Every row gives one point. The points of each table are mixes of a few directions, plus a little noise. Count the directions of each table, and those that both share. Where both have some left over, give the other angles between the two spaces (their principal angles), to ten degrees, smallest first.

First:
[[ 6.7  3.0]
 [ 3.1  1.4]
 [-0.4 -0.1]
 [-3.0 -1.4]
 [-6.4 -2.9]]
Second (6 x 2):
[[-1.5  1.6]
 [ 2.4 -2.5]
 [-2.0  2.1]
 [-5.9  6.2]
 [ 3.3 -3.5]
 [ 3.7 -4.0]]
Directions: first 1, second 1, shared 0; angles 70

First, 5 rows:
[[ 1.1 -0.5 -2.0  1.8]
 [ 1.9 -0.8 -3.1  3.0]
 [ 3.5 -1.6 -5.7  5.6]
 [-2.7  1.2  4.3 -4.2]
 [-3.9  1.8  6.3 -6.2]]
Second:
[[-2.8 -6.7  2.1  2.0]
 [ 3.3  8.0 -2.5 -2.4]
 [ 2.3  5.2 -1.6 -1.6]
 [ 1.7  3.9 -1.3 -1.2]
 [-3.3 -7.8  2.4  2.3]
 [-1.2 -2.8  0.8  0.8]]
Directions: first 1, second 1, shared 0; angles 90

First:
[[  2.6   0.4   5.8   2.3  -1.5   2.6   0.0  -2.3]
 [ -3.2  -4.3 -11.8  -4.5   3.2  -1.5   0.4   2.6]
 [ -3.3   3.1   4.2   1.1  -4.5  -1.8   6.1  -3.8]
 [ -1.9   2.5  -3.5  -0.7  -2.9  -4.7   3.9   6.4]
 [  0.8   1.7   5.4   1.6   1.1   1.2  -3.2  -3.7]
 [  4.1  -1.3   1.1   0.5   5.4   2.8  -9.0   0.4]
 [  0.9  -2.1  -1.3  -0.2  -0.8   1.4   1.8   0.4]]
Second (8 x 8):
[[  0.6   2.3 -11.6   0.3   0.6  -0.4  -4.6   0.7]
 [  3.5  -1.7  -0.3  -2.8  -2.8   3.7  -3.5   2.7]
 [  3.7  -0.4   5.1  -0.3   1.9  -5.2  -6.6  -4.2]
 [ -3.5  -0.3   0.8   0.7  -0.9   2.9   6.7   1.9]
 [  0.3  -3.2   2.9  -0.3  -0.9   1.2  -1.7  -1.4]
 [  1.5   0.8   6.0  -2.9  -2.8   4.4   5.7   6.0]
 [ -3.3   4.4   1.5   1.9   2.5  -3.3   7.3   0.4]
 [ -2.8  -1.7  -4.3   3.2   2.5  -3.3  -3.5  -5.7]]
Directions: first 4, second 4, shared 0; angles 40, 40, 40, 40

First:
[[  3.4   0.8  -1.8  -2.0 -10.9  -3.7  -1.8   7.6  -2.2   1.1  -1.1  -4.6]
 [ -2.3  -1.1  -2.2   2.0  -5.9   1.4  -2.2   0.5   1.1   0.2  -0.8  -0.4]
 [ -1.4   6.0   0.4   1.2  13.1   1.7   2.7  -6.4   0.5  -9.3   3.7   5.1]
 [ -5.6  -5.1   6.6  -2.9  -1.8  -1.9  -2.4  -4.6   3.5   6.0   4.2  -3.8]
 [  0.8   2.1   1.3  -1.2   3.7  -1.2   1.1  -0.8  -0.4  -2.0   1.7   0.4]
 [  7.5  -2.7  -4.7   1.4  -3.6   1.6   1.8   7.6  -3.6   5.5  -8.6   0.7]
 [  1.8  -0.6  -2.8   1.6  -2.0   1.5   0.2   2.4  -0.9   0.7  -3.2   1.0]
 [ -4.8   0.9  -0.7   3.8   7.1   4.5   0.3  -7.0   2.5  -4.4   1.4   4.8]
 [  0.1  -2.6   5.0  -2.9   4.5  -1.6   1.1  -2.2   0.5   4.2   1.4  -1.1]
 [  1.6   3.7  -1.7   0.1   1.3  -0.5   0.8   1.3  -1.3  -4.3   0.5   0.8]
 [ -0.7  -1.2   0.9  -1.2  -5.4  -1.6  -1.7   1.7   0.2   2.1   0.7  -2.7]]
Second, 11 rows:
[[-3.8  3.0  4.5 -3.0 -4.5 -3.2 -0.4 -3.2  1.6 -0.4  3.6 -2.0]
 [-1.9 -4.2 -1.4  1.7  8.6  1.1  1.7  3.4 -7.1 -0.8  0.7 -0.7]
 [ 4.1 -3.6 -1.9  2.4 -0.9  0.4 -2.2  0.9  5.6  5.2 -5.1 -1.0]
 [ 7.6 -7.6 -5.4 -0.7 -1.4  6.3 -2.8  4.7 -0.9  3.0 -0.8  2.9]
 [-2.9  4.2 -2.1  3.9 -2.2 -0.4  2.2  0.4 -1.5 -1.9 -4.4  0.7]
 [-2.2  0.6 -1.1  2.2  1.6  0.0  1.5  1.1 -2.8 -0.9 -1.7 -0.2]
 [-3.0 -2.5 -3.9  6.0 -1.0  0.7  1.1  4.0 -3.2  2.5 -6.9 -1.5]
 [-3.3  8.2  4.1 -0.6  6.2 -4.3  3.2 -5.0  0.9 -5.4  2.3  0.0]
 [ 1.0  0.3  3.7 -6.6  4.6  0.2 -0.2 -2.1 -2.4 -3.9  9.4  1.3]
 [ 2.6 -2.7  3.5 -6.7 -2.7  0.2 -3.2 -1.8  2.5  1.3  7.2 -0.3]
 [ 1.8  4.5 -0.3  1.3 -8.2 -0.9 -1.1 -2.4  7.1  1.3 -4.3  0.6]]
Directions: first 4, second 5, shared 2; angles 40, 80

First:
[[ -4.0  -0.5   9.9   5.9  -1.1   3.0  -3.0   1.9  -0.4  -1.7  -4.8   0.9
    3.3  -1.2   0.0  -8.4  -5.1   5.5]
 [  3.8   0.5  -9.4  -5.6   1.0  -2.8   2.9  -1.8   0.4   1.6   4.5  -0.9
   -3.1   1.1   0.0   7.9   4.8  -5.2]
 [  1.5   0.2  -3.7  -2.2   0.4  -1.1   1.1  -0.7   0.2   0.6   1.8  -0.3
   -1.2   0.4   0.0   3.1   1.9  -2.0]
 [  0.3   0.0  -0.6  -0.4   0.1  -0.2   0.2  -0.1   0.0   0.1   0.3  -0.1
   -0.2   0.1   0.0   0.5   0.3  -0.3]
 [  5.2   0.7 -13.1  -7.8   1.5  -3.9   4.0  -2.6   0.6   2.2   6.3  -1.2
   -4.3   1.6   0.0  11.0   6.6  -7.2]
 [ -3.7  -0.5   9.3   5.6  -1.1   2.8  -2.9   1.8  -0.4  -1.6  -4.5   0.9
    3.1  -1.1   0.0  -7.9  -4.7   5.1]
 [ -3.4  -0.5   8.4   5.0  -0.9   2.5  -2.6   1.6  -0.4  -1.4  -4.1   0.8
    2.8  -1.0   0.0  -7.1  -4.3   4.6]
 [  0.4   0.1  -0.9  -0.5   0.1  -0.3   0.3  -0.2   0.0   0.2   0.5  -0.1
   -0.3   0.1   0.0   0.8   0.5  -0.5]]
Second:
[[  2.3  -5.3   0.9   1.7  -2.6  -1.2  -1.0  -3.9   0.3   5.0   3.6  -2.8
   -2.0  -2.0   6.2  -1.6   2.2  -1.2]
 [  1.1   0.9  -3.7  -2.4   0.7  -0.9   1.2  -0.2   0.1   0.0   1.3   0.0
   -0.9   0.7  -0.8   3.3   1.6  -1.8]
 [  1.4   2.3  -6.0  -4.0   1.6  -1.2   2.1   0.3   0.2  -0.9   1.4   0.5
   -1.1   1.4  -2.3   5.3   2.1  -2.7]
 [ -2.7  -0.6   7.0   4.2  -0.9   2.0  -2.2   1.2  -0.3  -1.0  -3.2   0.5
    2.2  -0.9   0.2  -5.9  -3.4   3.8]
 [  0.7   0.6  -2.3  -1.5   0.5  -0.6   0.8  -0.1   0.1  -0.1   0.7   0.1
   -0.5   0.5  -0.6   2.0   0.9  -1.1]
 [  1.8  -1.2  -2.9  -1.4  -0.4  -1.2   0.7  -1.6   0.2   1.8   2.4  -1.0
   -1.5  -0.2   1.6   2.2   2.1  -2.0]
 [ -3.7  -2.1  11.1   6.9  -1.9   2.9  -3.6   1.0  -0.4  -0.4  -4.2   0.2
    3.0  -1.9   1.7  -9.6  -4.9   5.6]
 [  0.1   4.6  -5.6  -4.3   2.7  -0.4   2.4   2.2   0.0  -3.3  -0.6   1.9
    0.0   2.3  -5.1   5.4   0.7  -1.7]
 [ -0.1   0.1   0.2   0.1   0.1   0.1   0.0   0.1   0.0  -0.2  -0.2   0.1
    0.1   0.0  -0.2  -0.2  -0.2   0.1]
 [  6.0  -1.5 -12.2  -6.7   0.3  -4.3   3.4  -4.1   0.7   4.2   7.6  -2.3
   -5.0   0.6   2.6   9.9   7.3  -7.4]
 [ -6.9   2.1  13.6   7.5  -0.1   4.9  -3.8   4.9  -0.8  -5.1  -8.8   2.8
    5.7  -0.6  -3.4 -11.0  -8.3   8.4]]
Directions: first 1, second 2, shared 1

First (8 x 24):
[[  1.0   5.0  -9.1   6.5  -7.7   3.2  -1.4   2.9   5.1   0.4   5.8   6.2
   -4.8   4.7  -1.5   3.2   0.0  -2.3   0.1   3.7  -3.5  -4.7  -4.4   6.9]
 [  1.5   1.6   1.7  -0.3  -1.9  -0.9  -4.4  -1.8   3.6  -1.2   1.3  -0.4
   -3.5   2.9   1.0  -0.3   0.3  -0.5  -4.6  -1.9  -1.0   1.8   0.9   3.3]
 [  3.5   0.9   0.1  -0.8  -2.1   2.9   2.2   6.3  -1.5   4.5   0.0   6.5
   -1.5   8.7   4.1   0.0  -8.0   3.3   7.6   6.6  -2.8  -2.0  -2.3  -1.3]
 [ -1.0  -2.9   3.9  -1.8   7.7  -4.2   6.3  -1.5  -2.9   2.3  -4.1  -6.1
    7.4  -3.6  -0.1   0.6   3.5   7.8   1.7  -3.3   3.7   3.2   5.1  -8.8]
 [ -0.5  -1.6   6.9  -3.7   3.6  -4.3  -4.2  -6.1   1.5  -3.1  -2.1  -7.0
    0.2  -3.3   0.2  -1.9   3.8   0.2  -7.8  -6.9   2.3   5.5   4.7  -0.5]
 [ -5.0  -2.3  -4.5   1.7   1.8   1.2   3.1  -1.3  -4.0  -2.5  -0.6  -2.0
    4.0 -10.4  -4.8   0.0   4.2  -5.4   1.4  -0.5   2.4  -2.7  -2.1  -0.8]
 [ -0.8  -0.6  -1.7   0.8   0.7   0.7   2.7   1.2  -1.7   0.8  -0.3   0.6
    1.8  -1.4  -0.8   0.5   0.1   0.4   2.7   1.3   0.4  -1.3  -0.8  -1.5]
 [  1.3   0.0   2.7  -2.4  -2.1   1.4  -4.3   0.3   0.0  -1.2   0.1   1.9
   -3.7   2.5   2.0  -2.1  -3.8  -3.5  -0.9   1.1  -1.4   0.4  -1.3   2.9]]
Second, 11 rows:
[[ 10.6 -13.0  -7.4  -0.5  -1.3  11.4  -4.3 -15.2 -15.5   3.0  15.9  -6.1
    4.1  -8.4   0.8  13.4 -17.5  16.3   2.4  -3.6   4.0   4.4   6.8  20.1]
 [ -3.4   4.3   2.5   0.1   0.4  -3.7   1.4   4.9   5.0  -1.0  -5.2   2.0
   -1.3   2.8  -0.2  -4.4   5.6  -5.2  -0.8   1.2  -1.3  -1.3  -2.2  -6.4]
 [  0.3  -0.5  -0.2   0.0  -0.1   0.4  -0.2  -0.5  -0.5   0.1   0.5  -0.2
    0.2  -0.3   0.1   0.4  -0.6   0.6   0.1  -0.1   0.2   0.2   0.2   0.7]
 [ -0.6   1.0   0.5   0.1   0.1  -0.8   0.3   1.0   1.1  -0.3  -1.1   0.4
   -0.4   0.7   0.0  -1.0   1.2  -1.2  -0.2   0.2  -0.3  -0.3  -0.6  -1.4]
 [ -1.6   1.9   1.1   0.1   0.2  -1.6   0.6   2.1   2.2  -0.4  -2.3   0.9
   -0.6   1.1  -0.1  -2.0   2.5  -2.3  -0.3   0.5  -0.6  -0.6  -1.0  -3.0]
 [ -2.3   2.9   1.7   0.1   0.2  -2.5   0.9   3.4   3.6  -0.6  -3.6   1.4
   -0.9   1.8  -0.2  -3.0   3.9  -3.6  -0.6   0.8  -0.9  -1.0  -1.5  -4.5]
 [ -2.2   2.7   1.6   0.0   0.3  -2.4   1.0   3.3   3.3  -0.6  -3.3   1.3
   -0.9   1.8  -0.3  -2.7   3.6  -3.4  -0.6   0.8  -0.9  -1.0  -1.5  -4.3]
 [ -2.0   2.5   1.4   0.1   0.2  -2.3   0.9   3.0   3.1  -0.6  -3.2   1.2
   -0.7   1.7  -0.2  -2.6   3.4  -3.3  -0.5   0.7  -0.8  -0.9  -1.3  -4.0]
 [  0.6  -0.7  -0.4   0.0  -0.1   0.6  -0.3  -0.7  -0.9   0.2   0.9  -0.3
    0.2  -0.5   0.1   0.8  -1.0   0.9   0.2  -0.2   0.2   0.3   0.4   1.1]
 [ -0.1   0.2   0.1  -0.1   0.0  -0.1   0.0   0.2   0.2  -0.1  -0.2   0.1
    0.0   0.1  -0.1  -0.1   0.2   0.0   0.0   0.1   0.0  -0.1  -0.1  -0.3]
 [  0.9  -1.2  -0.6   0.0  -0.2   1.0  -0.4  -1.3  -1.3   0.1   1.3  -0.5
    0.3  -0.7   0.0   1.1  -1.5   1.4   0.1  -0.2   0.3   0.4   0.6   1.8]]
Directions: first 4, second 1, shared 0; angles 90

First (10 x 32):
[[ -1.4  -2.9   2.2   1.5   0.3  -5.8  -4.7  -2.5  -2.6   0.3  -3.3  -2.2
    3.5  -0.4  -1.0  -3.1  -6.3   1.9   3.5  -2.7   2.5  -3.0   2.5   3.1
   -3.9   0.9  -0.3   4.0  -0.2  -2.5  -1.9  -3.4]
 [ -0.4  -2.3   0.6   0.1   0.8  -3.1  -2.9  -1.5  -2.7   0.2  -2.6  -1.2
    0.6   0.2  -1.0  -2.9  -4.2   2.5   2.7  -2.1   2.5  -2.0   1.3   1.7
   -1.8   1.3  -0.3   2.8   0.8  -1.9  -0.5  -3.0]
 [  0.4  -0.8  -0.8  -0.9   0.9   0.3  -0.2   0.0  -1.4   0.0  -0.8   0.2
   -1.9   0.6  -0.6  -1.4  -0.7   1.7   0.7  -0.6   1.4  -0.3   0.0   0.0
    0.5   0.9  -0.1   0.7   1.1  -0.6   0.8  -1.3]
 [ -1.3  -2.5   2.0   1.4   0.3  -5.5  -4.4  -2.4  -2.5   0.3  -3.0  -2.1
    3.5  -0.4  -0.8  -2.8  -5.8   1.7   3.3  -2.6   2.1  -2.8   2.3   3.0
   -3.7   0.8  -0.3   3.7  -0.3  -2.3  -1.9  -3.1]
 [ -2.5   5.3   4.9   5.3  -5.4  -0.8   2.5   1.0   9.9  -0.4   5.9  -0.7
   11.6  -3.9   3.9   9.8   5.5 -10.8  -5.6   4.2  -9.7   2.9   0.4  -0.2
   -2.6  -6.1   0.9  -5.3  -7.1   4.6  -4.9   9.0]
 [ -1.2   0.9   2.5   2.2  -1.6  -2.3  -0.8  -0.6   2.4   0.0   0.9  -1.0
    5.0  -1.4   1.0   2.2  -0.2  -2.9  -0.7   0.5  -2.4   0.0   1.0   1.0
   -2.2  -1.7   0.2  -0.6  -2.4   0.7  -2.4   1.8]
 [  3.5  -3.6  -6.7  -6.6   5.4   5.0   0.7   0.8  -8.7   0.1  -3.9   2.4
  -14.6   4.4  -3.4  -8.2  -1.3   9.9   3.4  -2.4   8.4  -0.9  -2.2  -2.0
    5.5   5.8  -0.7   2.8   7.6  -3.1   6.6  -7.0]
 [  2.1  -0.7  -3.9  -3.8   2.4   4.4   1.9   1.2  -3.2   0.0  -0.7   2.0
   -8.2   2.2  -1.4  -2.8   1.5   4.1   0.5  -0.2   3.2   0.5  -1.9  -2.0
    3.8   2.4  -0.3   0.0   3.7  -0.6   3.8  -2.2]
 [ -0.2   0.6   0.5   0.5  -0.5   0.0   0.3   0.1   1.1   0.0   0.6  -0.1
    1.2  -0.4   0.4   1.0   0.6  -1.1  -0.7   0.4  -1.1   0.3   0.0  -0.1
   -0.3  -0.6   0.1  -0.5  -0.7   0.4  -0.5   0.9]
 [  1.0   6.0  -1.1   0.0  -2.6   7.9   7.6   3.9   7.5  -0.7   6.9   2.9
   -0.6  -0.9   2.8   8.1  11.1  -6.9  -7.1   5.5  -7.1   5.3  -3.2  -4.5
    4.4  -3.7   0.8  -7.5  -2.4   5.2   0.8   8.2]]
Second, 9 rows:
[[ -1.9   6.0   4.2   4.7  -5.3   1.0   3.8   1.8  10.2  -0.4   6.7   0.0
   10.1  -3.7   4.0  10.3   7.3 -11.0  -6.5   4.9  -9.9   3.8  -0.4  -1.3
   -1.4  -6.2   0.9  -6.3  -6.6   5.1  -4.2   9.6]
 [ -0.1  -0.6   0.5   0.3   0.1  -1.2  -1.0  -0.5  -0.7   0.1  -0.6  -0.4
    0.7  -0.1  -0.2  -0.7  -1.4   0.5   0.8  -0.7   0.6  -0.6   0.6   0.6
   -0.8   0.3  -0.1   0.9  -0.1  -0.6  -0.4  -0.8]
 [  0.8  -4.4  -1.9  -2.4   3.3  -2.1  -3.6  -1.7  -6.9   0.4  -4.9  -0.5
   -5.1   2.1  -2.7  -7.1  -6.0   7.1   4.8  -3.7   6.7  -2.9   0.9   1.4
   -0.2   4.0  -0.6   4.9   4.0  -3.7   2.1  -6.7]
 [ -1.4   0.7   2.6   2.3  -1.7  -2.4  -1.0  -0.5   2.4   0.1   0.8  -1.0
    5.2  -1.5   1.0   2.3  -0.3  -3.0  -0.7   0.4  -2.4   0.0   1.0   1.0
   -2.3  -1.8   0.2  -0.4  -2.5   0.7  -2.4   1.8]
 [  0.5  -3.0  -1.0  -1.5   2.0  -2.0  -2.7  -1.3  -4.4   0.2  -3.5  -0.5
   -2.8   1.4  -1.8  -4.6  -4.3   4.6   3.3  -2.5   4.5  -2.2   0.8   1.2
   -0.5   2.6  -0.5   3.4   2.5  -2.6   1.1  -4.6]
 [ -1.7   1.0   3.2   3.0  -2.2  -3.0  -1.0  -0.7   3.2   0.0   1.1  -1.4
    6.7  -2.0   1.3   2.9  -0.5  -3.9  -0.9   0.5  -3.2  -0.1   1.4   1.2
   -3.0  -2.3   0.4  -0.5  -3.3   1.0  -3.1   2.4]
 [  4.5  -2.7  -8.5  -8.0   5.8   8.1   2.9   2.0  -8.4  -0.1  -2.8   3.7
  -18.1   5.1  -3.4  -7.6   1.3  10.1   2.3  -1.5   8.1   0.1  -3.5  -3.6
    7.9   6.0  -0.6   1.5   8.4  -2.4   8.2  -6.3]
 [ -0.7   1.9   1.6   1.8  -2.0   0.0   1.1   0.4   3.7  -0.1   2.1  -0.1
    3.9  -1.3   1.4   3.6   2.2  -3.9  -2.2   1.5  -3.5   1.2   0.0  -0.2
   -0.8  -2.1   0.3  -2.1  -2.7   1.7  -1.6   3.3]
 [  0.2   0.8  -0.5  -0.3  -0.2   1.4   1.3   0.7   0.8   0.0   0.9   0.7
   -0.8   0.1   0.2   1.0   1.8  -0.7  -0.9   0.8  -0.7   0.8  -0.7  -0.8
    0.9  -0.5   0.1  -1.1  -0.1   0.6   0.4   1.1]]
Directions: first 2, second 2, shared 2
